Every row gives one point. The points of each table are mixes of a few directions, plus a little noise. Count the directions of each table, and those that both share. Where both have some left over, give the other angles between the two spaces (their principal angles), to ten degrees, smallest first.

First (5 x 2):
0.016  0.020
0.028  0.036
0.021  0.027
-0.019  -0.023
-0.046  -0.059
Second (4 x 2):
0.006  0.007
0.036  0.048
-0.041  -0.053
-0.002  -0.001
Directions: first 1, second 1, shared 1

First (5 x 4):
-0.046  0.052  0.044  0.019
0.018  -0.025  -0.022  -0.015
0.002  -0.025  -0.025  -0.042
0.058  -0.035  -0.024  0.031
-0.032  0.034  0.027  0.007
Second (5 x 4):
-0.064  -0.020  0.042  -0.012
0.082  -0.027  -0.035  0.045
-0.004  0.045  0.006  0.009
-0.007  -0.012  -0.010  -0.026
-0.009  0.015  -0.003  -0.015
Directions: first 2, second 3, shared 2

First (10 x 8):
-0.020  0.068  0.052  -0.022  -0.004  0.009  -0.007  -0.010
0.001  -0.009  0.059  0.016  -0.046  -0.023  0.010  -0.025
0.022  -0.056  -0.076  0.002  0.018  0.027  0.015  0.036
0.014  -0.030  -0.047  0.033  0.058  -0.030  -0.049  -0.010
0.007  0.008  -0.037  -0.021  0.022  0.048  0.007  0.036
-0.019  0.039  0.003  -0.037  -0.013  0.025  0.026  0.014
-0.008  0.023  0.049  -0.038  -0.072  0.048  0.064  0.021
0.008  -0.002  0.037  0.040  0.019  -0.044  -0.050  -0.037
-0.019  -0.001  -0.008  0.009  0.005  -0.054  -0.010  -0.030
0.015  -0.039  -0.031  0.018  0.012  -0.007  -0.007  0.004
Second (10 x 8):
-0.027  -0.017  0.044  -0.004  0.054  -0.051  -0.001  0.123
0.072  0.021  0.001  -0.062  -0.018  -0.019  -0.012  -0.029
-0.017  -0.013  0.041  -0.009  0.051  -0.051  -0.001  0.117
-0.054  -0.014  -0.007  0.052  0.007  0.024  0.012  0.000
-0.031  -0.004  -0.020  0.037  -0.016  0.035  0.006  -0.044
0.033  0.010  -0.013  -0.021  -0.026  0.012  -0.006  -0.052
0.010  0.008  -0.014  0.001  -0.018  0.016  0.001  -0.039
0.010  0.004  -0.017  -0.002  -0.018  0.014  0.000  -0.039
0.024  0.008  -0.012  -0.014  -0.021  0.012  -0.001  -0.042
-0.022  -0.007  -0.002  0.021  0.004  0.008  0.003  0.002
Directions: first 4, second 2, shared 0; angles 80, 80

First (11 x 11):
-0.011  -0.017  -0.020  -0.007  -0.036  0.075  -0.033  0.001  0.035  0.021  0.031
0.016  0.007  0.024  -0.046  -0.030  -0.046  0.052  -0.007  -0.008  -0.042  0.046
-0.038  -0.017  -0.020  -0.008  0.017  -0.008  0.032  0.012  -0.016  0.044  -0.043
-0.016  -0.007  -0.012  -0.034  0.043  0.019  -0.030  -0.013  -0.037  -0.061  -0.029
0.007  0.014  0.001  -0.008  0.012  -0.008  0.051  -0.020  -0.015  0.067  0.025
-0.026  -0.027  -0.006  -0.029  -0.043  -0.038  0.001  -0.011  0.053  -0.025  0.030
0.034  0.024  0.023  0.067  0.017  -0.021  -0.027  0.017  -0.002  -0.006  -0.019
0.025  0.023  -0.005  0.074  0.048  0.039  -0.065  -0.009  0.004  0.046  -0.025
-0.028  -0.012  -0.023  0.020  0.017  0.072  -0.032  0.039  -0.029  0.010  -0.071
0.023  0.006  0.025  0.014  -0.050  -0.058  0.018  -0.007  0.053  -0.001  0.055
0.007  0.009  0.020  -0.041  0.006  -0.021  0.032  -0.002  -0.042  -0.055  0.003
Second (10 x 11):
0.000  -0.020  -0.017  0.000  -0.002  0.009  0.013  -0.002  0.032  -0.006  0.030
0.054  0.029  -0.108  0.030  0.044  0.012  0.078  0.025  0.047  -0.065  0.013
-0.071  0.038  -0.019  -0.034  -0.040  -0.013  -0.044  -0.008  -0.032  0.089  -0.061
0.027  -0.031  0.022  -0.013  -0.006  -0.013  0.026  -0.024  0.024  0.009  -0.017
-0.010  -0.042  0.000  -0.004  -0.013  0.015  0.007  -0.009  0.043  0.004  0.049
0.011  -0.013  0.038  0.028  0.016  0.017  0.011  0.007  -0.011  -0.042  0.028
-0.006  0.009  -0.020  -0.038  -0.016  -0.027  -0.042  -0.006  -0.001  0.046  -0.021
-0.033  -0.012  0.010  0.014  -0.013  0.024  0.020  -0.005  0.008  0.008  0.011
-0.025  0.025  0.020  -0.010  -0.007  -0.010  -0.059  0.011  -0.047  0.019  -0.011
0.052  0.016  0.074  0.027  0.037  -0.013  -0.009  0.011  -0.064  -0.061  -0.021
Directions: first 6, second 5, shared 1; angles 40, 60, 70, 90
